Rows are points. A path goes straight from each point to the next, and from the last back to the first. The post is the endless flat space through its rows: a point in 2 columns, a line in 3, a plane in 4, and so on, so that a path can go around it. How many times does the path go around the post? Going back the other way cancels.
In the rows, 128 means zero.

Post (1 x 2):
[[121 147]]
Path, 26 rows:
[[177 160]
 [113 192]
 [ 69 141]
 [112  87]
 [149 142]
 [134 160]
 [104 166]
 [ 77 131]
 [ 75 173]
 [106 188]
 [ 80 150]
 [128 103]
 [155 140]
 [123 168]
 [ 65 190]
 [ 99  91]
 [131 125]
 [141 157]
 [103 209]
 [ 63 132]
 [127  82]
 [169 142]
 [129 210]
 [ 99 179]
 [106 117]
 [132 119]]
Times around: 5

Post:
[[122 136 145  95 149 156]
 [102 141 171 118 119 152]
 [115 164 138 191 134  97]
 [203  87  71 102 127 134]
 [159 170 157 131 130 145]]
Path, 18 rows:
[[162 143 189  52 132 192]
 [201  68  91  84 173 156]
 [165 108 125  93 136 204]
 [168 179  92 224 127 115]
 [143 145 136 127 144 163]
 [187 175 120 152  89 138]
 [124 209 183  58 174 173]
 [164 160 147 149 163  74]
 [139 155 178 137 142 153]
 [208 135 105 139 128 188]
 [167 113  52 155 120 123]
 [154 162 123 123 124 128]
 [146 164 185  42 148 136]
 [183 104 122  61 154 165]
 [137 146 147 144 149 159]
 [ 86 139 115 145 154 153]
 [159 170 145 107 135 162]
 [131 157 182  66 116 159]]
Times around: 3

Post (8 x 9):
[[107 150 163  95 128  89 104 179 142]
 [146 178 146 103 128 159 122 126 143]
 [120 171 165 137 121  62 124 139 107]
 [159 154  96 102 124 161 144  99 132]
 [ 81 156 170 110 104  86  86 152 105]
 [131 159 124 117 155 134 111 113 150]
 [131 172 108 142 116 150 149 126 151]
 [162 182 115 127 102 131 124  76 160]]
Path:
[[145 149 107 127 129 136 122 121 106]
 [141 168 119 157 104 136 163 152  92]
 [139 150 173  84  45 128 112 168 115]
 [112 142 154  62  75 163 116 118 111]
 [115 177 114  99 143 158 138  82 178]
 [160 136 101  47 168 154 123 140 157]
 [121 200 103 170 153 132 125 126 156]
 [139 147  94  46 158 155  92 112 194]
 [134 136  50 118 144 192 186 144 200]
 [127 142 152 147 137  95 120 115 155]
 [133 161 136 154 129 163 112 132 108]
 [152 224 205  97  78 143 104 181 127]
 [155 227 131 153 153  56 122  83 223]
 [126 175 143 120  90  86 155 134 140]
 [133 105 124 131 128 130 153 109  75]
 [ 82 107 133 174 161 118 141 182  87]
 [117 135 160  88 119 105 136 139  98]
 [ 90 170 145  84 109 114  95  99 126]
 [150 212 166 107 168 158 120 100 119]
 [145 184 156  98 142 113  75 153 132]
 [161 117 106 154  90  48 107  93 127]
 [105 164 172 131 108 136 125 148 161]
 [134 134 144 133 126 157 124 152 133]
 [148 186 127 167 154 126 141 158 158]
 [140 211 152 104  74  87 117 133 102]
 [129 193  78 155 176  71 166  95 209]
 [ 62 175 183  70  76 109  23 118 128]
 [147 149 141   7 111 146  92 186 141]
 [153 158  59 177  52 141 159 134 165]]
Times around: 0
